Each point is reached from the start by the listed moves, each made 0, 1 or 2 times, or once backwards (-1), plus a little noise. Say if it took an odd or an even number of moves. Then give how often each move was made.
In the rows, zero is written as 128.

Moves:
(1): [161 131 118 126 115]
(2): [127 167 119 130 119]
(3): [133 130 149 131 125]
Start: [131 113 125 131 139]
Points:
[200 200 109 135  90] => odd (2, 2, 1)
[196 199  89 129  93] => even (2, 2, 0)
[158 113  92 125 129] => even (1, 0, -1)
[ 94  69 122 125 163] => odd (-1, -1, -1)

Moves:
(1): [164 132 114 128 122 135 132 124 123 120 123 120]
(2): [117 152 118 128 122 138 122 136 117 133 129 130]
(3): [133 141 163 129 118 125 133 146 129 122 128 130]
(4): [128 128 126 171 123 125 120 124 131 136 129 124]
(5): [129 137 136 130 161 126 126 128 132 135 125 126]
(6): [123 125 134 131 128 159 129 119 126 128 137 126]
(7): [127 132 127 130 127 129 158 126 123 130 129 129]
(8): [131 122 120 129 127 136 129 151 137 120 127 132]
(9): [129 140 130 130 121 135 133 118 161 126 133 122]
Start: [136 142 130 153 106 139 134 131 132 133 128 121]
Points:
[152  89 103 235  72 103 119 181 134 122 116 128] => even (0, -1, 0, 2, -1, -1, 0, 2, -1)
[ 92 200 175 118  57 152 181 120 174 134 148 128] => odd (-1, 1, 1, -1, -1, 0, 1, -1, 2)
[196 165 181 249  66 141 202 156 180 121 130 106] => even (1, -1, 2, 2, 0, 0, 2, 1, 1)
[190 202 107 232  37 121 110 145  63 142 111 111] => odd (2, 2, 1, 2, -1, -1, 0, -1, -1)
[225 123  61 196  98 125 139 115 178 118 113  97] => even (2, -1, -1, 1, 0, -1, 0, 1, 1)
[218 120 149 123 104 211 190 148 100  95 129 115] => even (2, -1, 1, -1, 0, 2, 1, 1, -1)
[121 122 174 114 118  91 204 189 112 120 115 146] => odd (-1, -1, 1, -1, 0, -1, 2, 1, -1)

Moves:
(1): [148 134 133 122 136 128 146 127 119 132 133 126 128 129 126 119 125 136
 131 124 125]
(2): [118 137 119 137 118 128 127 119 141 134 128 120 124 122 113 117 126 135
 127 124 128]
(3): [125 135 157 120 134 130 129 130 133 139 129 123 132 140 131 131 119 114
 140 124 137]
(4): [130 141 126 147 123 116 129 135 130 130 133 135 128 138 140 121 130 130
 127 132 125]
(5): [120 135 124 129 150 119 123 125 126 120 131 129 136 125 128 133 126 122
 136 133 125]
(6): [128 126 125 139 137 155 125 139 132 134 126 132 147 133 130 124 134 126
 138 126 117]
(7): [114 120 133 126 129 138 158 134 122 122 137 124 120 132 119 128 128 131
 125 136 127]
(8): [126 146 119 107 122 125 116 144 123 128 131 134 130 127 143 125 132 117
 127 128 129]
(9): [138 122 133 120 128 119 137 136 148 119 124 124 138 124 123 126 117 131
 118 126 131]
(10): [129 123 120 116 130 121 133 120 130 147 125 133 127 126 127 123 137 125
 131 134 135]
(11): [134 129 130 126 133 144 124 131 134 130 154 124 125 122 134 141 132 124
 126 128 123]
(12): [128 137 139 125 121 123 124 124 128 132 139 148 134 117 117 130 127 131
 128 138 126]
(13): [124 123 128 129 121 126 140 120 118 132 138 115 158 124 139 134 127 134
 123 117 131]
(14): [128 117 128 122 134 131 124 121 127 119 144 128 136 157 115 121 131 135
 115 128 125]
(15): [128 148 129 117 126 137 130 115 131 118 121 130 126 130 149 125 135 135
 131 130 124]
(16): [133 139 113 123 126 127 136 130 136 128 121 132 134 137 120 146 131 125
 126 131 128]
(17): [135 135 133 132 125 122 124 128 130 122 127 122 132 123 126 132 154 125
 136 133 126]
(18): [122 124 138 117 127 123 122 140 125 133 120 120 129 121 130 137 134 158
 131 129 119]
Start: [130 122 125 126 125 124 130 118 133 121 109 119 130 126 148 134 129 116
 115 137 132]
Points:
[132 213 202 143  65 110 148  93 190 105 149  86 209  48 190 129 148 147
 123 129 123] => even (0, 2, 1, 1, 0, 0, 0, 0, 2, -1, 1, 2, 2, -1, 2, -1, 2, 0)
[ 80 157 203  77 103 138  66  99 101 164 105 129 227 102 200 146 136 123
 160 122 139] => even (-1, 0, 2, -1, 0, 1, -1, 1, -1, 0, -1, 2, 2, 0, 1, -1, 0, 1)
[213 164  78  93 161  75 180 181 158 113 150 188 171 159 122 102 187  74
 107 195 119] => odd (2, -1, -1, 2, 1, 1, 1, 2, 2, 2, 0, 1, -1, 1, -1, 1, 2, -1)
[188 188 222  73 146  85 137 157 138 126 177 158 132 214 124 180 120 169
 111 169 105] => odd (2, -1, 2, 2, 0, -1, 0, 0, 0, -1, 1, 2, -1, 2, 0, 2, 0, 2)
[169 188 134   7 143  77 116 124 109  54 181 115 205 105 134 185 188 198
  92 160  86] => odd (2, 0, -1, -1, 2, -1, 0, 2, 1, -1, 1, 2, 1, 2, 1, 1, 2, 2)
[151 145  99 150 113 148 165  90 199 121 168 165 162  96 126 165 214  98
 112 201 115] => even (-1, 0, -1, 1, 0, 1, 1, -1, 1, 2, 2, 2, 0, 0, 1, 1, 2, -1)

Moves:
(1): [144 133 147 132 120 121 125 122 138 118 129 144 126 127 119 136 124 121
 133 126 111 129 132 121]
(2): [130 144 122 132 123 128 129 129 132 128 124 124 131 139 124 130 121 134
 131 135 128 138 135 131]
(3): [120 127 125 120 132 122 135 136 132 128 127 121 129 125 138 131 132 139
 129 139 121 126 122 129]
(4): [137 121 127 143 131 116 133 128 134 124 139 112 122 127 136 123 126 129
 126 124 134 134 126 127]
(5): [132 132 121 115 139 126 125 120 127 113 116 122 125 137 132 121 117 120
 134 126 119 126 135 130]
(6): [129 129 131 137 132 140 123 121 132 135 140 135 129 133 124 125 127 133
 133 125 117 129 135 131]
(7): [131 124 129 126 125 129 136 135 135 134 131 134 134 125 125 120 131 127
 132 122 127 125 133 112]
(8): [130 116 115 119 136 131 118 148 125 122 127 130 122 143 136 143 123 121
 133 134 134 144 113 131]
(9): [122 141 118 144 128 120 130 122 146 133 116 135 128 119 122 120 134 128
 115 132 120 120 129 134]
(10): [140 128 143 129 132 124 127 121 133 144 122 122 114 117 130 134 120 120
 128 128 123 128 135 115]
(11): [136 132 116 130 126 123 130 130 131 127 141 125 129 122 132 133 119 123
 128 123 127 112 128 143]
(12): [132 131 132 137 134 125 137 130 111 127 117 151 135 124 138 123 125 131
 134 135 133 122 115 126]
(13): [126 127 131 138 129 133 118 135 124 126 126 122 145 121 122 120 124 132
 131 126 128 127 123 125]
(14): [126 123 137 134 128 124 123 124 134 135 130 129 132 140 128 127 122 130
 127 127 127 121 122 130]
(15): [138 118 123 128 123 126 133 124 131 114 116 121 139 132 150 140 129 120
 124 123 135 122 131 132]
(16): [108 129 131 142 144 133 144 131 125 115 128 124 144 133 126 137 127 125
 121 125 130 142 128 141]
(17): [143 135 135 124 134 134 127 135 129 127 131 133 133 134 125 135 139 127
 126 124 131 118 133 128]
(18): [125 119 115 129 137 115 127 129 133 134 125 131 131 126 131 131 125 146
 116 119 133 130 139 129]
(19): [121 125 126 125 134 120 123 123 131 128 130 124 120 127 124 126 137 122
 147 135 134 125 133 126]
(20): [134 122 115 136 132 120 130 116 119 131 135 126 129 128 117 135 135 124
 128 140 122 121 124 118]
(21): [148 119 131 133 132 135 139 117 147 121 138 121 125 120 118 126 121 135
 124 132 146 121 130 127]
(22): [138 133 148 119 120 122 125 114 138 135 127 141 136 121 132 117 126 116
 135 130 134 150 122 130]
(23): [130 124 131 131 114 119 125 134 122 133 129 133 133 129 131 123 127 118
 125 146 124 127 134 132]
(24): [138 111 132 134 127 133 144 121 125 129 125 122 131 134 115 129 133 132
 137 130 123 133 124 139]
Start: [130 125 133 141 124 120 125 132 122 137 115 114 105 144 118 139 126 108
 128 122 130 119 115 121]
Points:
[145 163 128 201 152  85 130 130  49  87  51 195 157 134 108 190  89  34
 115 159  68 126  82 134] => even (2, 0, -1, -1, 1, -1, -1, 1, 1, 1, 1, 2, 1, -1, 0, 2, 0, 0, -1, 2, -1, 0, 1, 0)
[224  77 143 179 204 111 153  89 156 135  89  82 150 149 102 167 129  77
 189 225 163 148  84 157] => even (-1, 1, 2, 0, 1, 1, -1, 2, 1, 2, 0, 1, 2, 0, 1, 1, 2, 0, 2, 2, 2, 2, 1, 2)
[189 153 204 132 147  89 193  44 178 147  61 172 120  98 121 120  93  97
 120 158  67 144 156 130] => even (1, 0, 2, -1, 2, 1, 0, -1, 1, 2, 0, 1, -1, -1, 0, 1, 0, 1, -1, 0, 1, 2, 1, 1)
[182 127 195 178 148  65 127  91 138 110  41 107  93 137 159 119  91  54
 195 170  94  88 107 133] => even (1, 0, 1, 1, 2, 0, -1, 0, 1, 2, 0, 2, 1, 1, 1, 0, 0, -1, 2, -1, 0, 0, 1, 1)
[155  64 169 215 223 116 206 107 192 189 146 129  77 138 101 134  92 197
 141  95 148  93 138  94] => even (0, 0, 1, 1, 0, 2, 2, 0, 0, 2, 0, 2, -1, 2, -1, 1, 0, 2, 1, -1, 2, -1, -1, 1)
[238  70 164 141 117 137 103 105 127 104  81  72 128 172 133 182  85  22
 170 176  49 174 117 145] => odd (1, 0, 1, 0, 2, 2, -1, 2, 0, 2, 0, -1, 2, -1, 2, 0, 0, -1, -1, 1, 0, 1, 2, 2)
[208  92 106 203 129  93  98 124 102 110 128 118 148 249  89 163 105  96
 148 151  94 199  86 171] => even (1, 2, -1, 2, 1, 1, -1, 2, 0, -1, 0, 0, 1, 1, 0, 0, 1, 1, -1, 2, -1, 1, 1, 2)
[149 126 137 247 170 105 115 153 174 192 155  86 114 148  71 172 115  91
 152 164  97 105  67 153] => even (0, 1, 1, 1, -1, 1, 0, 2, 2, 2, 2, 0, 2, 2, -1, 1, 1, -1, 1, 1, 0, 0, 0, 1)
[199  59 129 184 122  50 144 113 172 124 102  78  84 192 147 176 185 123
 145 175 102  70 152 148] => even (1, 0, 2, 2, 0, 1, -1, 0, 1, 0, -1, 0, -1, 1, 2, -1, 2, 1, 2, 0, 0, -1, 2, 2)
[167 127  95 237 108  87 135 163 133 145 114 127 146 182  69  83 129 138
 146 222  35 107  77  83] => even (1, 2, 2, 2, 1, 1, 2, 1, 2, -1, -1, 1, 2, 1, -1, -1, 0, -1, -1, 2, 0, -1, 2, 1)
